Each row is a point. The last column is the point's height on a tilted bowl or saddle (a function of degree 2), plus a little noise. Count its main directions that bend up, bend down and stay straight.

Points (16 x 4):
[[-1.7  1.5 -4.0 -1.7]
 [-1.8 -2.5  0.0 -1.8]
 [-2.0  0.7  5.4 -4.0]
 [-1.4  0.6  6.3 -4.7]
 [ 0.6  0.1 -0.3 -0.5]
 [-0.7 -0.8 -0.1 -0.9]
 [ 2.4  2.6  0.1 -0.6]
 [ 0.6 -0.7 -1.8 -0.7]
 [ 1.9 -0.3 -1.0 -0.6]
 [-0.4 -0.9  1.4 -1.2]
 [-1.5  4.2  3.1 -3.0]
 [-2.1 -1.7  0.8 -1.8]
 [ 3.8 -2.0  4.7 -3.9]
 [-2.9  5.0  3.3 -4.2]
 [-1.4  5.9 -5.4 -4.3]
 [ 3.7 -2.3 -1.5 -1.6]]
Directions: 0 up, 3 down, 0 straight

Points:
[[ 1.6 -4.9 -2.0 -0.3  2.9]
 [ 2.5 -0.8 -0.7 -6.6  2.1]
 [-0.7 -0.4  1.9  0.2  0.2]
 [ 2.9 -2.2 -0.8 -5.0  1.6]
 [-3.7 -0.6  4.0  0.2  3.1]
 [ 0.9  2.0 -4.0 -1.2  1.3]
 [ 5.7  0.6 -1.2 -0.2  0.3]
 [-4.0  2.1 -2.0 -0.9  3.1]
 [ 1.8  3.2 -4.4  4.2  4.3]
 [ 2.6 -4.2 -0.7  1.0  2.0]
 [-1.0  0.3 -3.1  0.1  1.7]
 [ 2.9  2.9  3.8 -1.5 -0.1]
 [ 0.3 -2.3 -2.9 -1.8  1.8]
 [ 0.6 -0.3 -5.3 -2.8  3.0]
 [-2.0 -5.3 -1.8 -3.6  5.6]
 [-2.3  0.5  1.2 -0.4  0.8]
 [-4.0  0.6  2.2  1.9  2.9]
 [-0.8 -2.0  0.6 -2.1  1.0]
 [-0.7  1.3 -0.5  0.6  0.2]
 [ 2.7  2.9  1.6 -1.9 -0.7]
 [-5.5 -1.7  4.5 -1.2  5.9]
 [ 4.4 -2.1 -3.9 -2.1  2.1]]
Directions: 4 up, 0 down, 0 straight

Points:
[[ 0.6  1.9 -0.3  1.6  1.3]
 [-0.5 -0.1 -1.1 -3.3 -1.4]
 [ 1.3  3.7  0.1  3.0  3.0]
 [-0.6 -1.2  5.0 -4.6  0.4]
 [ 0.1  4.8  0.1 -3.5  1.4]
 [-0.9 -0.5  0.9  2.6  1.3]
 [-1.3  1.2  6.8 -1.9  4.3]
 [-2.0  1.8  1.0  2.6  2.0]
 [-1.5  2.5 -1.5  0.7  1.3]
 [ 4.4  0.2  1.2  4.7  4.2]
 [ 0.5 -1.7  2.9  5.0  3.9]
 [ 1.6  3.1 -1.3  2.6  2.4]
 [ 2.6  0.2  3.1 -0.5  1.6]
 [-3.0 -3.5  2.4 -3.7  0.3]
 [ 2.5  1.4 -1.2 -5.0 -1.4]
 [ 4.1 -1.0 -0.6 -2.1 -0.3]
 [ 0.0 -1.8  0.9  3.1  1.7]
 [ 1.4 -1.3 -1.9  3.6  1.6]
 [ 4.9 -4.3  3.4  4.2  6.9]
 [-0.7  2.7 -4.1  2.8  2.7]
 [ 0.9 -3.7  2.3  2.9  2.9]
 [-2.1  5.3 -0.4  2.5  4.1]
 [-0.8 -2.9  3.6 -4.6 -0.5]
 [-1.5 -1.2  0.2 -1.4 -0.6]]
Directions: 3 up, 0 down, 1 straight
